Every row gives one point. Any point is a mix of the corners, with weights that add up to 1. It lies inside the corners' shape when no weight is negative. Is each point inside? If not, which corners have a negative weight?

Corners:
(1): [-0.31  0.34  0.99]
(2): [ 0.39 -0.42 -0.39]
(3): [ 0.06  0.12 -0.30]
(4): [-0.47  0.04  0.33]
Points:
[ 0.33 -0.27 -0.70] -> outside (1)
[ 0.08 -0.17 -0.25] -> outside (1)
[-0.14 -0.09  0.36] -> outside (3)
[ 0.04  0.06 -0.08] -> inside
[-0.22  0.01  0.56] -> outside (3)
[-0.13  0.14  0.59] -> inside

Corners:
(1): [-0.62  0.76  0.56 -0.54  0.04 -0.36  0.07 -0.62 -0.25]
(2): [-0.46  0.03 -0.38  0.18 -0.53 -0.14 -0.47  0.33  0.19]
(3): [ 0.30  0.98  0.49 -0.03 -0.39  0.14 -0.52  0.09 -0.51]
(4): [ 0.32  0.62 -0.12  0.02 -0.53  0.13  0.06  0.31 -0.18]
(5): [-0.46 -0.27 -0.41 -0.65  0.72  0.56 -0.09 -0.12  0.50]
(6): [-0.09 -0.14 -0.04  0.24 -0.01  0.66 -0.40 -0.36 -0.10]
(7): [-0.35  0.01  0.18 -0.24  0.58 -0.17  0.05 -0.02  0.42]
(8): [-0.43  0.12 -0.34 -0.28  0.24 -0.30 -0.45 -0.70  0.39]
(9): [ 0.10  1.02 -0.44  0.46 -0.25  0.26 -0.28  0.16 -0.89]
(10): [ 0.45 -0.31 -0.27  0.01 -0.31  0.42 -0.78  0.23 -0.86]
Points:
[ 0.09  0.42 -0.12 -0.03 -0.27  0.14 -0.11  0.06 -0.11] -> inside
[-0.33  0.31 -0.22 -0.12 -0.09 -0.13 -0.24 -0.09 -0.12] -> outside (3, 6)
[-0.25  0.09 -0.08 -0.13  0.15  0.06 -0.43 -0.28 -0.12] -> outside (4)
[-0.19  0.33 -0.16  0.04 -0.24  0.04 -0.38  0.10 -0.09] -> inside
[-0.26 -0.04  0.24 -0.42  0.43  0.02 -0.30 -0.45  0.10] -> outside (2, 4, 9)
[ 0.01  0.43  0.02 -0.13  0.02  0.12 -0.26 -0.18 -0.16] -> outside (2)

Corners:
(1): [-0.11 -0.20  0.75 -0.28  0.23  0.17 -0.10 -0.16 -0.73 -0.61 -0.34 -0.45
 -0.21  0.83 -0.56  0.25 -0.25 -0.07  0.01  0.12]
(2): [-0.30  0.65 -0.45 -0.32 -0.37 -0.22  0.64  0.55  0.49  0.46  0.57  0.10
 -0.06 -0.07 -0.43 -0.38  0.45 -0.38  0.18  0.23]
(3): [-0.48  0.12  0.12 -0.04  0.09 -0.46  0.39  0.23  0.43 -0.34  0.74  0.58
 -0.12 -0.05 -0.40 -0.68  0.15 -0.05  0.27 -0.06]
(4): [-0.02 -0.22 -0.05  0.08 -0.05  0.08 -0.55 -0.05 -0.56  0.32 -0.99 -0.38
  1.27 -0.22  0.72  0.03  0.31 -0.18 -0.03 -0.45]
(5): [-0.47  0.33  0.05 -0.37 -0.03 -0.44 -0.30 -0.18 -0.31 -0.67  0.22 -0.72
 -0.14  0.43  0.07  0.25 -0.50 -0.62 -0.31 -0.50]
(6): [ 0.07  0.27  0.16  0.32 -0.55 -0.01 -0.06 -0.18 -1.15 -0.34  0.03 -0.62
 -0.19  0.40 -0.37 -0.25 -0.79 -0.15 -0.23  0.31]
(7): [ 0.16  0.17  0.38  0.03  0.09  0.38 -0.07 -0.38 -0.86  0.82 -0.91  0.20
  0.44 -0.14  0.32  0.01  0.06 -0.25 -0.14 -1.08]
(8): [ 0.17  0.67  0.03 -0.34 -0.36 -0.08  0.22  0.21 -0.73 -0.97  0.12  0.35
 -0.24  0.40 -0.03  0.63 -0.67 -0.08  0.11 -0.19]
(9): [-0.77  0.06  0.19 -0.16 -0.46 -0.22  0.79  0.57  0.52 -0.08  0.15 -0.17
 -0.53 -0.07  0.26 -0.08 -0.19  0.19  0.24  0.02]
(10): [ 0.14 -0.13 -0.51 -0.33 -0.64 -0.75  0.53  0.24  0.48 -0.07  0.70  0.34
 -0.37 -0.35 -0.68 -0.04  0.05  0.28  0.30 -0.25]
(11): [-0.31 -0.12 -0.34 -0.22 -0.04 -0.75  0.64  0.03  0.48  0.22  0.46  0.51
 -0.20  0.14  0.20  0.17 -0.28 -0.22 -0.11  0.26]
(12): [-0.15  0.23  0.05 -0.83 -0.30  0.09 -0.24 -0.47 -0.47 -0.46 -0.36  0.07
 -0.11 -0.47  0.04 -0.05 -0.11 -0.24 -0.10  0.14]
(13): [-0.22  0.26 -0.39  0.46  0.32  0.07  0.39 -0.31 -0.76  0.02 -1.08 -0.21
  0.76 -0.44  0.32  0.27  0.55 -0.10 -0.21 -0.56]
(14): [-0.14  0.21 -0.18 -0.29  0.57  0.39 -0.24  0.17 -0.71 -0.31  0.46 -0.53
 -0.45  0.13  0.13  0.21 -0.34 -0.23  0.33  0.10]
(15): [ 0.44  0.07 -0.30 -0.02 -0.10 -0.13  0.58  0.09  0.84 -0.14 -0.30 -0.07
  0.01 -0.12 -0.28 -0.28 -0.21 -0.63  0.24 -0.31]
(16): [-0.02  0.26 -0.27  0.09 -0.83 -0.89  0.29  0.06  0.55  0.01  0.10  0.13
 -0.63  0.02  0.44 -0.15  0.58 -0.40  0.37 -0.21]
(17): [ 0.00  0.42 -0.16 -0.19  0.06 -0.79  0.26  0.68  0.34 -0.20  0.05 -0.04
 -0.34 -0.22 -0.18 -0.51  0.00 -0.05 -0.28 -0.09]
(18): [-0.29  0.14 -0.34  0.33 -0.37 -0.11 -0.05  0.29  0.91  0.30  0.15  0.75
 -0.34 -0.07 -0.04  0.06  0.38 -0.06 -0.28 -0.26]
(19): [-0.07  0.75  0.28 -0.62  0.24  0.19 -0.37 -0.68 -0.35 -0.46 -0.05 -0.54
  0.00  0.67  0.00 -0.03 -0.39  0.47  0.05 -0.07]
(20): [ 0.06  0.43  0.44  0.38  0.24 -0.09 -0.50 -0.26 -0.50  0.73 -1.02 -0.35
  0.83 -0.68  0.14  0.67 -0.13 -0.37  0.22 -0.34]
(21): [ 0.23  0.24  0.31  0.03 -0.20 -0.23  0.58  0.31  0.70 -0.28  0.81  0.32
 -0.18 -0.40  0.08 -0.09  0.49 -0.07 -0.38  0.10]
Points:
[-0.07  0.32  0.02 -0.39 -0.05  0.08  0.22  0.05 -0.37 -0.38  0.05 -0.17
 -0.28  0.20 -0.11  0.19 -0.45 -0.06 -0.21 -0.08] -> outside (3, 4, 16, 20)
[-0.06  0.19  0.09 -0.16 -0.08 -0.15  0.12 -0.07 -0.26 -0.12 -0.14 -0.14
  0.07 -0.05  0.06  0.01 -0.04 -0.16  0.02 -0.14] -> outside (18)
[-0.10  0.16 -0.06 -0.03 -0.02 -0.13  0.30  0.26  0.08 -0.07  0.19  0.10
  0.00  0.10 -0.11 -0.05 -0.05 -0.03 -0.10 -0.23] -> outside (12, 16, 20)
[-0.11  0.03  0.05 -0.15 -0.05 -0.15  0.03 -0.14 -0.06 -0.05 -0.12 -0.07
 -0.01 -0.11  0.06 -0.06 -0.01 -0.14 -0.04 -0.15] -> outside (2, 8)
[ 0.03  0.37 -0.18  0.18  0.03 -0.08  0.29  0.22  0.13  0.34 -0.16 -0.24
  0.39 -0.30  0.18  0.24 -0.20 -0.12 -0.09 -0.37] -> outside (1, 3, 12, 16)
[-0.21  0.20 -0.06 -0.04 -0.14 -0.21  0.23  0.02 -0.14 -0.13 -0.11 -0.14
 -0.02 -0.04  0.05  0.04 -0.03 -0.13 -0.02 -0.19] -> inside
[ 0.09  0.34  0.02 -0.55 -0.20 -0.33  0.38 -0.05 -0.14 -0.37  0.11 -0.16
 -0.49 -0.03 -0.21  0.26 -0.23 -0.14  0.10 -0.05] -> outside (3, 4, 6, 18)
